Every row gives one point. The points of each table are mixes of a few directions, plus a little noise. Count the directions of each table, and those that both share. Where both have some left over, give the other angles between the two spaces (their principal angles), to ten degrees, smallest first.

First:
[[ 42  44 -65]
 [ 15  17 -18]
 [ -4   2  25]
 [-21 -20  40]
 [-31 -43  18]]
Second, 4 rows:
[[-42 -56  27]
 [  1   5  11]
 [ 38  43 -52]
 [  3   9  13]]
Directions: first 2, second 2, shared 2

First (6 x 4):
[[-19 -43  32  17]
 [ 53  40 -77   2]
 [-13   2  16  -8]
 [-25 -22  37   1]
 [-30  -6  42 -12]
 [ 35  29 -51  -1]]
Second:
[[  4  26  -6 -24]
 [-10 -69  46 -13]
 [ -1  -6 -20  60]
 [ -7 -47  21  17]
 [  1   3  13 -37]
 [  2  10  -6   0]
 [  2  12  14 -54]
 [ 10  72 -62  51]]
Directions: first 2, second 2, shared 1; angles 50

First:
[[-29  -4   1 -28  42  78  13   6]
 [-57 -13  -2 -18  41  72  33 -21]
 [-39  23  -8  16  22  51 -14   9]
 [  4  -1   0   6  -8 -15  -1  -3]
 [ 72   1   8  -6 -34 -66 -24  26]
 [  7   6  -4  28 -27 -49  -9 -10]
 [ 43 -13   5   2 -35 -70   3  -6]]
Second:
[[  8 -10   6 -25  14  23   8   8]
 [ -1 -19   8 -37  25  37  22   0]
 [ 12  -1   3 -12   5   9  -3  10]
 [ 31  26  -4  23 -23 -34 -40  27]
 [ -1 -17   5 -30  20  32  19  -2]
 [ 16  33  -9  50 -36 -56 -42  13]
 [ 22   6   2  -7   0   1 -13  20]
 [-21  21 -14  58 -32 -53 -17 -18]
 [-79 -62   8 -52  51  78  95 -66]
 [ 12  22  -6  32 -22 -37 -29  10]]
Directions: first 3, second 2, shared 2

First, 10 rows:
[[ 10 -26  -1  41  16  -2  20  -6   6 -37   5]
 [  0  14  31   0  -4   1  11  -2 -12 -14  10]
 [ -4 -23  -8  -2  -1  18   5   1   8  -6   7]
 [  4 -12 -51   9   1 -17 -26  -5  27  32 -11]
 [ 20  29 -17  -2 -10 -11   4   1 -13   1 -38]
 [ -7 -10  -5 -16   6  -8  -5   7  -6   8  -2]
 [-12  19  39  20  19  11  -1   6  -3  -7  13]
 [  4   7   6 -26 -12  14  14   8 -20 -10 -15]
 [-14   1  12 -20 -14  10 -13  -5  11  21  27]
 [  0   1  -5  -4  -3 -17  -8  -4   2  11   4]]
Second, 9 rows:
[[  7   7  -5  -8 -19   1   1  -8   3   4   1]
 [-10 -10   7  13  29  -1  -1  12  -5  -7  -2]
 [ -2  -2   1   3   6   0   0   2  -1  -1   0]
 [ 33  34 -24 -42 -95   4   4 -39  15  22   6]
 [  4   4  -3  -5 -11   0   1  -5   2   3   1]
 [ -6  -6   5   8  18  -1  -1   8  -3  -4  -1]
 [ -3  -3   2   4   9   0   0   4  -1  -2  -1]
 [ -7  -7   5   9  20  -1  -1   8  -3  -5  -1]
 [-15 -15  11  19  43  -2  -2  18  -7 -10  -3]]
Directions: first 6, second 1, shared 1

First (9 x 14):
[[ 12 -41   4  25 -23   7  20 -34  32  11   1  44  74  19]
 [  3  36 -50  -4 -47  11  11  19 -22  -4  20  -2   7   3]
 [  4   4  23   6  29 -12  -6  -1  -4   8  -5  -3 -19   7]
 [-70 -44  17 -31  -4  15  -3  69  14 -35  22  19  16 -20]
 [-10  10 -43 -15 -47  18   8  16  -6 -14  13  -1  15 -11]
 [ 39  68 -19   3  19 -17 -11 -16 -39  15 -12 -47 -70   2]
 [  4   8  -7  -7  -1   1  -4  -5  -4  -3  -6 -15 -15  -8]
 [-37 -23  24   0   8   0   3  47   4  -9  21  31  20  11]
 [ 55 -19  51  21  65 -23 -16 -95  26  28 -53 -26 -27  -3]]
Second (8 x 14):
[[-10  31  53  30  60 -33  -3  56 -32  22  24  26 -27  51]
 [  4 -15 -22 -13 -26  14   1 -25  15  -9 -11 -11  13 -22]
 [  8   8 -42 -18 -37  16   1 -16  -1 -11  -6 -23  -2 -25]
 [ -5  51  22  20  37 -25  -2  55 -42  16  25   8 -40  39]
 [  9 -36 -43 -27 -53  30   3 -54  34 -20 -24 -20  30 -47]
 [ -9 -29  51  19  38 -14   0   5  15  11   0  30  17  21]
 [  9  42 -56 -19 -39  12   0   4 -25 -10   4 -32 -26 -18]
 [ -6 -54  37   8  18  -1   1 -24  37   2 -13  24  36   0]]
Directions: first 4, second 2, shared 2

First:
[[ -6  25  71  -7  31  27  -3  25 -35 -30 -36   5  23 -20  39  -8 -16  10
  -32 -10]
 [  4 -40 -80  -8 -43 -30   9 -30  38  20  36 -23 -42  22 -29  20   6 -14
   48   8]
 [  2  -2  51  -3  -2  14   8  10  -9 -30 -25 -15   2  -3  34   5  -5  25
  -29  -6]
 [  7  -1 -37  24  -9 -15  -4 -13  22  32  25  18   7  13 -41  -8  26   2
    1  10]
 [  3 -12 -20   1 -13  -9   4  -9  13   6  10  -6 -11   8  -9   5   6   0
    9   3]
 [ -8  26  34  -7  32  17  -9  18 -29  -9 -19  14  21 -19  16 -11 -15 -10
  -10  -6]
 [ -9  24  15  -8  31  12 -11  15 -26  -1 -11  17  18 -18   7 -10 -15 -19
    3  -5]
 [  6 -21 -35   6 -27 -17   7 -16  26  12  19 -10 -18  16 -19   8  13   5
   11   6]]
Second:
[[  0   4 -22  -3  20 -12  -4   4  12 -26   5  14 -12  -2 -33  23  27  15
   22   0]
 [ -6 -19  -4  -9   2   6   1 -11  -5   9  18  -3   3 -12  10 -26 -31   6
  -25  -6]
 [  2   6   4  12  14  -1   5  14   7 -16 -15  -2 -26   3 -29  45  32 -48
    9  -5]
 [ -9  -6   4   8   4  27  13  17   5  -4 -33   2  -3  29 -13  15  12  18
   13  -7]
 [  0  16   2   6 -12  10   7  21   5  -6 -29  15  10  29 -28  21  38  38
   23  10]
 [ -4 -14 -17  -3  19  -2  -5  -9   6 -11  13   0  -3  -8   5 -10 -13  12
    6  -7]
 [  4  10  -2   3  -3   0   0   9   5  -6 -14   7   5  11  -4   8  18  19
   19   4]
 [ -8 -17   9  -5  -9  15   6  -7  -8  17   5  -7   9  -2  16 -29 -32   7
  -28  -5]
 [ 20  21  32 -21 -49 -55 -21 -40 -34  51  74 -18  12 -70  39 -38 -48 -95
  -82  17]
 [  3  -3  -8  13  13  15   0  -1   8  -8 -26  -6   3  17  42 -10  -4  26
   42  -3]]
Directions: first 3, second 5, shared 0; angles 50, 60, 80
